Each row of a before or after table is a point. The points were changed in one or more steps. Then noise was added and the rows were shuffled. The steps act on how far a point lies along the listed directions, d1 being the first. What was done? A step turns or swaps two directions, mirrors them in a line or flattens them onto one, adds a multiple of one to another, or multiplies one. Angles are multiples of 10 degrees, from the lower direction toward the higher: turns from -170 to 170, lines from 10 to 170 but not 90. Use the fewest steps. Two steps may share a direction if one is a turn and the other turns, adds or multiplies; they go together, in the order done. Otherwise the lowest direction goes first.
In the rows, zero is written as 128.

Directions:
(1): [153 165 189]
(2): [ 80  89 172]
(3): [ 75 181 117]
Before:
[[185 209 126]
 [137 171  46]
 [183  99 135]
 [177  84  66]
 [177  70  92]
 [134  36 126]
 [192 110 118]
 [ 99 135 139]
 [157 111 137]
 [132 114 126]
 [207 156 112]
 [154  57 150]
 [ 94 176 191]
 [ 95 162 105]]
After, 14 rows:
[[141 117  35]
 [ 77  62 162]
 [117 160  85]
 [150 205 162]
 [124  43  94]
 [130 121 128]
 [200  89 106]
 [153  74 150]
 [121  39 124]
 [226 143  93]
 [108  71 183]
 [113 159 142]
 [163  65 133]
 [146 105 149]]
Steps: turn d1 and d2 by -30 degrees; turn d2 and d3 by 40 degrees

Directions:
(1): [170 189 165 155]
(2): [ 83 113 201 133]
(3): [ 70 188 106 112]
Before, 9 rows:
[[120  85 119 118]
 [115  68 137 111]
 [ 63 119 160 120]
 [ 94 151 213 129]
 [ 96 105 117 115]
 [246 121 136 175]
 [152 173  90 139]
 [129  59 192 131]
 [ 31 172 133 123]]
After:
[[231 104 101 160]
 [ 73 123 171 130]
 [148  64 192 138]
 [107 124 126 123]
 [135 167  83 135]
 [132 104 131 126]
 [131  93 146 122]
 [ 33 169 149 118]
 [ 95 139 209 129]]
Steps: multiply d1 by 0.4; turn d2 and d3 by -10 degrees

Directions:
(1): [129 165 168 208 106 169]
(2): [111  61  71 182 142 147]
Before (12 x 6):
[[135 146 130  81 134 112]
 [130 154 129  96 128  99]
 [142 139 153 163 134 153]
 [130 166 158 150 116 141]
 [143 182 177 150  94 157]
 [135 133 148 169 123 150]
 [139  99 104 125 134 128]
 [126 170 148 133 118 115]
 [134 138 131 100 134 110]
 [112 123 133 139 119 141]
 [128 107 117 144 123 137]
 [137 164 176 114 111 139]]
After:
[[133 126 116  61 142  90]
 [128 192 172 162 108 131]
 [137 129 110  22 148  81]
 [130 203 198 217  96 175]
 [146 240 238 251  62 208]
 [133 165 183 244 102 188]
 [143 172 189 233 115 189]
 [130 144 117  51 138  76]
 [111 130 142 161 111 154]
 [136  79  83  96 146 113]
 [141 195 206 148  97 157]
 [127 105 116 155 121 142]]
Steps: multiply d1 by 3; multiply d2 by 1.3

Directions:
(1): [101  67  72 114 199 167 159 118]
(2): [208 107  75 126  77 120 183 125]
(3): [147  72 215 151 127 163 169 156]
(4): [143  51 114 150 103 120  40 127]
(5): [126 102 134  61 145  56 133 196]
Before:
[[173 173  30 108  98 102 142  78]
 [100  57  71 153 154 169 143 104]
 [ 74 152 177  65 199 109 198 180]
 [151 218  71 107 105 125 172 100]
 [152 127 136  82 122 134 230 181]
 [111 157 152 120 133 133 128 119]
 [110 189 131 133 135 154 120  98]
 [132  85  77 146 166 185 139 116]
 [152 110 148  98 106 112 156 173]]
After (9 x 8):
[[ 60 200 104  93 166  99  67  98]
 [102  79  94 110 194 146 120 163]
 [145 164 112  78 128  86 148 151]
 [ 79 234 122  86 147 109 117 123]
 [ 77  51  84 121 171 137 133 143]
 [ 81 169 174 150 154 213 174 119]
 [142 152 130 106 117 124 154 123]
 [162 162 117 149 122 191 249  90]
 [114 143 172 162 112 183 125 118]]
Steps: turn d2 and d5 by -170 degrees

Directions:
(1): [169 185 112 133  64 113  72 115 194]
(2): [101  55 161 160 145  89 119  93 206]
(3): [143  96 122  45 152  75  72 178 124]
Before (14 x 9):
[[185 182  94  83 105 113  82 149 118]
 [111  58 135 139  97  82  91 100 211]
 [183 199 138 106  58 102  54 135 177]
 [172 199 107 111  76 118 110 169 139]
 [169 157 101  77  96  65  29 139 173]
 [166 129  88  43 158 129  95 197  95]
 [183 132 112  74 123 140  93 175  69]
 [102  89 128 100 169 167 165 162  44]
 [122 151 140 182 108 136 127  69 219]
 [128  75 101  94 141 139 116 144 127]
 [118  84 194 165 129 138 164  67 168]
 [118 141 152 247 125 162 179  46 160]
 [137 108 137 170  77  75 108  73 249]
 [128 151 128 115 148 131 129 155  82]]
After, 14 rows:
[[125 147 139 166 122 124 117 110 161]
 [174 153 136  44 107  76  42 176 138]
 [181 145 124 158  64 134  81 102 187]
 [116 101 126  53 201 111 130 170  81]
 [139 122  93  31 156 104 142 190  33]
 [185 204  81  72  89 100  48 154 123]
 [111 122 151 206 100 177 156  73 172]
 [159 133 128  93  97  74  86 165 180]
 [172 189  98 156  73 153 101 105 200]
 [142 132  91 138 100 175 136 121 131]
 [103  30 165 115 226  99 154 145  80]
 [133 140  89  73 112 154 137 177  27]
 [126  97 172  98 170 159 177 129  65]
 [175 158 108 102  96  87  70 123 176]]
Steps: turn d1 and d3 by 110 degrees; turn d1 and d2 by 140 degrees

Directions:
(1): [ 15 157  80 135 134 101 102 120  90 173 132]
(2): [104 104 110 195  76 163 118  76 218 144 134]
(3): [133 127 140  77 150 112   7 100 163 103 142]
(4): [158 117 153 145  73  48 118 144 119 176 212]
Before (9 x 11):
[[168 124 138 132 120 120 166 145 114 129 137]
 [141 144 118  95 171 169 155 151 106  88  86]
 [137 142 132 101 162 145  82 124 114  92 108]
 [137 128 126 135 127 121 192 148  84 140 114]
 [154 121 148 104 112 109 140 135 119 135 139]
 [ 94 137 109 138 133 146 114 103 144 127 120]
 [206 116 143 123 132 146 139 131 141  91 120]
 [150 124 125 146 108 147 188 155 121 140 127]
 [107 123 119 133 127 139 126 123 139 128 132]]
After (9 x 11):
[[144 120 128 168  97  98 246 172  61 171 143]
 [117 150 113 114 138 114 148 160  84 138 131]
 [132 128 125 124 149 186 119  99 169  87  89]
 [122 128 135 113  99  77 129 139 103 158 162]
 [117 132 116 156 105  93 183 152  84 167 153]
 [135 143 143  89 154 108  31 120 121 103 137]
 [124 117 130 127 133 158 137 120 149 109 116]
 [ 70 152  84 133 136 106 104 124  96 148 134]
 [100 136 103 173 104 143 235 162  87 173 120]]
Steps: multiply d1 by -1; add -1.5 times d2 to d4; multiply d3 by 2

Directions:
(1): [156 165 193  45 145  47 119 101 139 114 167 141]
(2): [ 80  60 192 138 143 122 156 102 173 209 117 165]
(3): [166 188 151 136 167 120 165 138 120 188  47  65]
(4): [155 175 171 151  40 158  84 148 114 196 170 138]
(5): [112  89  88 112 126  85  29  86 103 173 107  76]
(6): [186 119  71 138  64  98 185  53 174 141 129 124]
Before, 12 rows:
[[118 137 114 103 153 100 137 105 134 107 130 132]
 [137 141 128 156 124 153 136 151 136 136 154 135]
 [158 145 129  74  74  53  85 109  98  59 217 153]
 [134 124 120 128 113 128 102 135 121 148 149 117]
 [113 126 125 163 116 175 122 154 126 133 144 138]
 [137 118 152  88 141  60 155  66 154 133 121 121]
 [140 166 135 130 131 155 102 169  85 113 143 132]
 [110 131  97 143 120 152 122 156 102 120 116 130]
 [120 129 127 128 127 135 170 143 129 106 129 140]
 [162 151  79 147  88 154 112 153  95 101 143 117]
 [115 130 124 142 176 165 109 182 103 133  99 129]
 [119  93 132  89 148  89 126  99 155  98 149 155]]
After (12 x 12):
[[198 189  10 133 112 144 109 161  66  18 120  73]
 [ 80 108 226  89 182  88 125 119 137 155 125 145]
 [194 179  51 130  77 129 115 122  95  78 151 114]
 [132 110  89 150 126 130 131 118 144 119 151 124]
 [197 199  48  73 134  34  50 111  44  60 110  26]
 [ 99 110 115 122 110 131 105 136 113 117 141 131]
 [127 110  86 164 106 156 135 119 144 135 132 125]
 [114 162 137 111 143 120  95 137 106 130 139 126]
 [104 114 175 106 161 105  75 121 130 182 113 118]
 [140 159  77 146  98 151 134 154  99 106 120 125]
 [165 151 111 154  81 166 131 154 128 142 151 160]
 [150 137 106 129 139 121 150 130 135 132 124 108]]
Steps: turn d3 and d5 by -110 degrees; turn d1 and d5 by 20 degrees; multiply d2 by 2.5; turn d4 and d6 by 120 degrees

Directions:
(1): [192 157 189 194 114  74 119 150 151 119  65 165 189 186 164 159 124 175]
(2): [114 199 103 139 140 186 118 217 120  54 172 102 162  97 151 197 159 149]
(3): [127 107 183  73 153 178  96 183  65 148 100 139 110 157 215  61 175 138]
Before (9 x 18):
[[130 140  69 123 129 142 128  98 149 103 199 100 106  97  71 166 116 114]
 [154 195 109 192 132  94 139 150 147  49 181 113 190 118 114 238 115 154]
 [147 171 165 160 135 118 121 201 139  85  92 130 225 149 161 184 132 199]
 [126 179 159 143  94  63 109 144 138 109 125 167 176 153 115 138 133 137]
 [156 116 213 128 111 101  97 110 114 185  70 155 127 182 214  40 179 147]
 [103  66  75 109 108  91 185  10 139 187 168 115  84  87  44 113  70  79]
 [168 119 214 157 111  83  81 114 125 166  63 190 142 188 192  93 148 165]
 [147 122 181 123 136 146 111 171 102  85  87 145 152 141 191 152 163 156]
 [ 77 157  29 138  90 158 158 109 137  92 231  59 131  37  41 199  64  78]]
After, 9 rows:
[[103  62 147  69 143 158 122 118  83 123 116 128  95 115 153 100 150 114]
 [ 55  68  90  41 145 162 142  93 111 157 158  92  98  81  83  74 116 105]
 [174 125 119 158 120  82 129  67 166 129 139 135 131 143  77 155 101 131]
 [ 68 145  99  86 107 115 118 129 114 116 183 125 119  98  84 107 142  92]
 [103 179 154 103 130 189  90 194  93 114 155 100 136 111 220 102 221 138]
 [ 77 156 112  88 141 207  82 178  95 101 183 119 106  87 169 129 188 136]
 [161 108 127 202  62  41 166  29 168 163 114 124 159 133  57 158  26 104]
 [174 191 130 211 102  85 160 149 161  87 136 133 213 129 122 245 100 158]
 [ 87  72  67 103 137  92 162  22 132 145 201  99  83  86  50 116  87  73]]
Steps: add -0.3 times d3 to d1; turn d1 and d2 by 160 degrees

Directions:
(1): [247 131 130 149  91 219  62 121 128 128 123 174 189 147 118 110  96 123
 141  87]
(2): [118 196 140 134  86 117 118 105 105  75  69 167  61 220 116 167 126 203
  89 101]
(3): [134 174 174 186  93  81 148 123 188  77  97  81 181  48  80 132 152 141
 121  57]
(4): [142 152  68 168 138 110 120 202 154 187 120 201 116 119 137 118 248 163
 150 112]
Before, 12 rows:
[[150 114 115 103 139 160 110 140 128 165 149 160 137 140 143 114 151 122
  157 143]
 [138  73 167  64 130 187 128  44  97  97 146  81 143 165 141 129   7  75
  120 160]
 [147 120 108 127 142 134 121 138 131 161 130 158 110 139 133 125 154 149
  136 135]
 [145 122 111 142 138 148 118 131 138 148 140 132 136 136 139 127 147 116
  131 125]
 [133 129 131 131 126 135 122 125 128 128 118 144 112 144 120 128 132 146
  115 116]
 [105 128 129 136 137 114 128 132 133 139 137 111 138 101 131 133 156 143
  129 113]
 [131 158 135 131 116 125 119 127 117 113 113 137 102 143 112 134 140 172
  118 106]
 [152 152 138 145 110 134 119 118 130  97 109 135 148 122 109 126 128 134
  112  92]
 [108 126 132 124 136 151 123 122 105 130 128 144 124 132 148 133 129 138
  129 148]
 [158 120 112 134 133 153 106 145 134 162 129 162 148 138 127 116 154 134
  139 121]
 [147  98 115 111 147 148 128 152 129 167 152 125 161 105 142 103 117 101
  137 142]
 [150 140  95 136 118 132 102 152 116 156 124 167 100 161 129 135 145 148
  134 122]]
After, 12 rows:
[[132 126 156 133 126 114 140 104 146 114 122  97 136 102 109 130 114 137
  123 116]
 [ 94 142 170 107 120 105 147  96 139  96 124  93 127 123 117 140 117 133
  127 126]
 [114 126 148 129 129 153 125 110 112 116 127 125 142 115 139 132 113 129
  127 138]
 [127 122 144 137 119 104 134 123 144 122 138  80 150  82 106 130 103 106
  133 114]
 [ 94 154 143 110 120 101 149 123 117 106 104 117  99 156 125 141 109 155
   97 125]
 [108 137 135 141 132 116 140 112 141 117 126 100 122 129 128 140 135 124
  116 120]
 [131 144 129 142 120 134 109 127 127 131 125 135 136 127 127 137 150 160
  126  98]
 [115 120 102 130 153 114 139 152 129 149 140 138 131 100 134 115 167 115
  130 133]
 [ 91 131 153 130 133  92 151 117 146 116 119  94 135 108 110 133 135 132
  119 118]
 [131 108 136 129 139 131 132 128 137 137 136 120 136 106 121 117 127 120
  127 123]
 [148 114 127 127 140 139 120 142 133 149 151 116 152  83 120 109 140 123
  144 119]
 [ 91  70 105  46 165 163 137  90  73 152 150 140  65 218 177 136  78 104
  126 206]]
Steps: turn d1 and d2 by -160 degrees; swap d3 and d4
